Each point is reached from the start by the listed moves, each made 0, 1 or 2 times, or once backwards (-1), plus a little noise. Is the number of moves made odd or even? Then give how often each move was made.

Moves:
(1): [ 12  31 -11  -2]
(2): [-3 -1 11 22]
Start: [ -5  -2  -7 -13]
Points:
[ 0 28  3 28] => odd (1, 2)
[-8 -4  3  8] => odd (0, 1)
[ 14  60 -19   4] => odd (2, 1)

Moves:
(1): [ 15 -21 -14  32   0  -8  -6  30  11]
(2): [ -5   4 -20   9   2  -9  10  22 -15]
(3): [ 11  10  16  12   2  -3  -4  -3 -14]
(4): [  8 -11   4  29  -1 -23  12  -9  -6]
(5): [-4 14 13 -9  7 -8 11  0 -1]
(6): [ 16  12  -3  17  18 -14  16  -3  -8]
Start: [  1   3 -10  28   1 -24 -12  18  12]
Points:
[ -5 -13  16  33  -5 -49  12 -48  19] => odd (-1, -1, -1, 2, 0, 0)
[ -4  39 -20  22  21 -39  21   6 -22] => odd (-1, 1, 0, 0, 0, 1)
[ 44  54   6  60  53 -56  20  47  -5] => odd (1, 0, 1, -1, 2, 2)

Moves:
(1): [ -7  -5  16  -4  -3   9   5   6   9 -11   6  -4]
(2): [-2 -9  1 -2 13 11 -1 -2 -1  7 -2  2]
(3): [ 0  4  2 14 -3  0  0 -6  6  3 -3  3]
(4): [-1  8  8  6 12 -6  2  5  7 -8  3  7]
(5): [-3 -4 -8 -4  1  8 11 12 -5  2 -3 10]
(6): [ 7 -9 -5  5 -6  7 -4 -4  2 -4  9 -1]
(7): [ 0 -4 -2 -7  5 -2 -1 -5  9  1 -7  9]
(8): [ -7  15   9  -7  -1   5 -17   3  -1  11   8  12]
(9): [ 1  5  5 -8  1 15 12 -4  3 10  3 -2]
(10): [11  4 12  2 -2 -1  7 -1 -9 -5 -2 11]
(11): [ -5  -8   4   2  -2 -11   8 -10  -9   4   6   5]
(12): [  3 -11  10  -1  -5  -4  -6   7   1   9  -6  -4]
Start: [-2 -1 -4  0  3 -1  0 -1 -1 -4 -2 -2]
Points:
[  0 -10   5 -18  20  21  40  -1 -59   4  -5  26] => odd (0, 2, -1, -1, 1, -1, -1, 0, 0, 2, 1, -1)
[  2   0  45  46  -5 -54   5 -19   7 -47  28  20] => odd (1, -1, 1, 2, -1, 1, 0, 0, -1, 1, 2, 0)
[-41   7  55  13 -20  16 -30   8  17  17  28   0] => even (2, 0, 2, 0, 0, 0, -1, 2, 0, -1, 1, 1)
[ 11 -25  11  -8  28  18  23 -41  13  19 -39   4] => odd (0, 2, 1, -1, -1, -1, 2, -1, 1, 1, 0, 0)
[-35 -13  -4   6  60  11  39 -22  16  13  11  39] => even (0, 2, 1, 2, 1, 0, 1, 0, 1, -1, 2, -1)
[-18  22  43   0  32 -40  14  -9  -8  -1   5  54] => even (0, 0, 0, 2, 0, -1, 1, 1, 0, 1, 2, 0)
